Each wall is flat, endless, passes through zero and stands at right angles to its row. A trip goes straight from one point to another. List the walls that it crosses, first one first.

Walls:
(1): [-0.15 -0.27  0.21]
(2): [ 0.24  0.28 -0.51]
(3): [-0.30 -0.18 -0.30]
(4): [-0.20 -0.42  0.31]
(5): [-0.65 -0.22 -0.48]
(6): [-0.57  0.03 -0.06]
Trips:
[-0.47  0.63  1.00] to [-0.05  0.13  0.34] -> none
[ 0.39 -1.29  0.28] to [ 0.23 -0.57  0.82] -> 3

Walls:
(1): [-0.09  0.48 -0.38 -0.13  0.30  0.07  0.20 -0.70 -0.29]
(2): [ 0.71 -0.48 -0.28  0.25 -0.31 -0.29  0.12 -0.12 -0.10]
(3): [-0.83  0.03  0.46  0.08  0.39  0.35  0.32 -0.71  0.24]
(4): [ 0.91  0.19  0.40  0.08  0.33 -0.31 -0.18  0.15  0.66]
(5): [-1.01 -0.79 -0.33 -0.74  0.12 -0.36  0.12  0.73 -0.34]
(6): [-0.77  0.23 -0.15  0.48  0.27 -0.97  0.48  0.11 -0.32]
Trips:
[ 0.35 -0.43 -0.30 -0.64  0.64 -0.58  0.71 -0.41 -0.70] to [ 0.03 -0.48  0.10  0.47 -0.58  0.39 -0.23 -0.26  0.04] -> 6, 3, 5, 1
[-0.49 -0.20  0.08  0.21  0.33  0.75 -0.23  0.30 -0.15] to [-0.22 -0.21 -0.21 -0.66  0.59  0.33  0.30 -0.26 -0.52] -> 1

Walls:
(1): [-0.27 -0.25  1.52  0.10  0.12 -0.60  0.53 -0.01  0.47 -0.29  0.05  0.24
  0.01  0.30  0.07 -0.44 -0.20  0.53]
(2): [-0.61  0.25 -0.20 -0.21 -0.10  0.62  0.24  0.02  0.17  0.02  0.63 -0.08
  0.26 -0.11  0.40 -0.12 -0.10  0.11]
(3): [ 0.20  0.27 -0.75  0.73 -0.29  0.22  0.78 -0.21  0.18  0.36  0.76 -0.87
 -0.05  0.00 -0.25 -0.16 -0.24 -0.38]
(4): [ 0.16 -0.58  0.33  0.26  0.24 -0.24  0.78 -0.94 -0.21  0.16  0.43  0.25
 -0.76  0.29 -0.25  0.66  0.12 -0.07]
(5): [ 0.09  0.57 -0.72  0.47 -0.15 -0.53 -0.87  0.07  0.15  0.70 -0.04 -0.55
  0.14 -0.19 -0.48 -0.15  0.62 -0.46]
(6): [-0.38 -0.57  0.83  0.31  0.06 -0.24 -0.18 -0.79 -0.66  0.72  0.28  0.09
 -0.12  0.16  0.99 -0.13 -0.52 -0.36]
Trips:
[ 0.85  0.23 -0.66 -0.15  0.69  0.24  0.09 -0.42 -0.41 -0.01  0.10 -0.13
  0.81 -0.26 -0.43 -0.07 -0.11  0.44] to [ 1.07 -0.04 -0.16 -0.27  0.15 -0.67  0.81  0.29 -0.11 -0.40 -0.03  0.34
 -0.05  0.41 -0.05  0.83 -0.17  0.01] -> 4, 5, 1, 3
[-0.11  0.11 -0.35  0.38 -0.82  0.13  0.65  0.06  0.02 -0.24 -0.44  0.42
  0.21  0.14 -0.36  0.40  0.52 -0.41] to [ 0.08  0.23  0.26 -0.21 -0.34 -0.65  0.57 -0.56 -0.51  0.51  0.73  0.02
  0.37 -0.49 -0.21 -0.11 -0.35  0.21] -> 2, 1, 6, 5
[ 0.59  0.29 -0.42  0.38 -0.31 -0.49 -0.31 -0.21 -0.39  0.05  0.37 -0.02
  0.51 -0.24  0.68 -0.24 -0.43  0.57] to [-0.20  0.33 -1.00  0.55  0.19  0.48  0.27 -0.14  0.03  0.10 -0.13 -0.16
  0.14  0.04  0.59 -0.16  0.54  0.01] -> 6
[-0.53 -0.30  0.12 -0.34 -0.69 -0.46 -0.14 -0.15 -0.24  0.39 -0.05  0.41
 -0.46 -0.88 -0.25  0.80 -0.28 -0.41] to [-0.19  0.78  0.73  0.45 -0.29  0.47  0.02 -0.77  0.50 -0.23 -1.54  0.72
  0.31 -0.07 -0.32 -0.71  0.42  0.67] -> 1, 5, 4, 6
